Rows are points. To make a cloud, some directions were put in groups of two or more. Within a group, all points are equally far from the middle, so they leave a hole (a ring in 2 directions, a hollow ball in 3). The other directions are filled evenly. Then the cloud was stretched, turned, moved and blurred a little. How many holes are there, and how many directions does each take, smallest first?

Cloud, 19 rows:
[[  9   3  55]
 [ 32   6  56]
 [ 25  42 -38]
 [-12  49  24]
 [ 18 -35  26]
 [ -6   3 -42]
 [-18   0  39]
 [ 74  15  21]
 [ 38  60  14]
 [-16  -8  37]
 [-12 -30   1]
 [ -8  26 -39]
 [-29  -5 -13]
 [ 66 -16 -11]
 [-18  26 -32]
 [ 45  54 -15]
 [  3 -22 -33]
 [-31   6  20]
 [ -3  55  24]]
Holes: 1 (3)

Cloud, 32 rows:
[[ 58 -22  -4  18]
 [ 34 -43  30  14]
 [-20  18 -61  35]
 [-27 -10 -27  41]
 [ 43 -39   6  21]
 [ 29  33   5   7]
 [-33   0 -18  42]
 [ 14  36  11   5]
 [  7 -59  -4   4]
 [ 22  -2  41 -52]
 [-27  27 -21  34]
 [ -7 -42 -24  26]
 [ 31 -50 -49  27]
 [-33  24 -13  50]
 [ 50   0  24   2]
 [ 25  24  21 -11]
 [ 22 -27  39  53]
 [-33 -21 -42 -31]
 [-16 -53 -44  -4]
 [ 40 -31  52   6]
 [ 63 -29 -26 -11]
 [-21 -61  -9 -18]
 [-36  14  -7  34]
 [ 14  27 -45  -6]
 [ -8 -18 -14  68]
 [ 25 -26  10  61]
 [ 27  34 -34   7]
 [-43  18  38   7]
 [-29 -53  -8 -16]
 [-26 -45  23   8]
 [ 56 -39  -8  -3]
 [-42  -4  22  35]]
Holes: 1 (2)

Cloud:
[[-14 -29 -25 -37  33 -33]
 [-46  38  -3 -11  43 -37]
 [-40 -45 -67  18 -45 -31]
 [-26  27 -16 -16  26  36]
 [ 44   4  18  46  37  -5]
 [-64   7 -14  12 -31  10]
 [ 17  13  32 -37  29  20]
 [-24   5  -8   3 -37 -24]
 [-34 -21 -19 -41  53  28]
 [-27 -39  15  20   7  -5]
 [ 21  -3  -7 -10 -37  23]
 [ 20  50  -7 -30 -57 -27]
 [ 10 -20  -9 -70 -47 -26]
 [ -4 -13  42 -35  36  31]
 [-62  15 -43 -34 -32  12]
 [ 56 -43  46 -35  14 -36]
 [ 54 -32 -17 -38  41  29]
 [ 13  -5  42 -56 -47 -32]
 [  4  32   8 -27 -33  31]
 [-24  26  43  31  35  21]
 [-18   4  34 -13 -28 -22]
 [-13 -42 -45  14   3 -23]
 [ 15  26  -6  29 -20 -10]
 [-34  10  13 -20  21  -6]
 [-62  33  28 -10  -5 -58]
 [  6 -19  16  32  11 -14]
 [-44   3 -36  36 -36 -37]
 [-18 -13  18  16  38 -46]
 [-51 -18  34  31 -29  -2]
 [ 10 -50  20 -31  14 -28]
 [-60  26 -55 -39  27 -53]
 [ 38 -17  14 -52 -30 -31]
 [-28 -76 -56   4 -41 -16]
 [ 13  -5 -48   1 -26 -15]
 [-44  -5 -45 -54   9   5]
 [-41 -12  32   6  12  12]
 [-52 -28 -51 -39 -52 -23]
 [-30 -23  -4 -52   5  -1]
 [-16  -5   0  15   9 -11]
 [-16 -49  36   0  19 -40]
 [ 21  -8  -1  45 -50  21]
 [ 34   2 -42 -24 -26 -25]
 [ 40  17 -42 -29  21 -30]
 [ 20  -7  45 -50 -41 -49]
 [-34 -29  10   7  20  33]
 [ 27 -47 -53 -24 -23  -8]
 [  5  37 -28 -20 -20  32]
 [-46 -40 -21 -40   1  16]
 [  0 -19  31 -52   3  50]
 [ 12 -66 -55  -5 -46  -5]]
Holes: 0
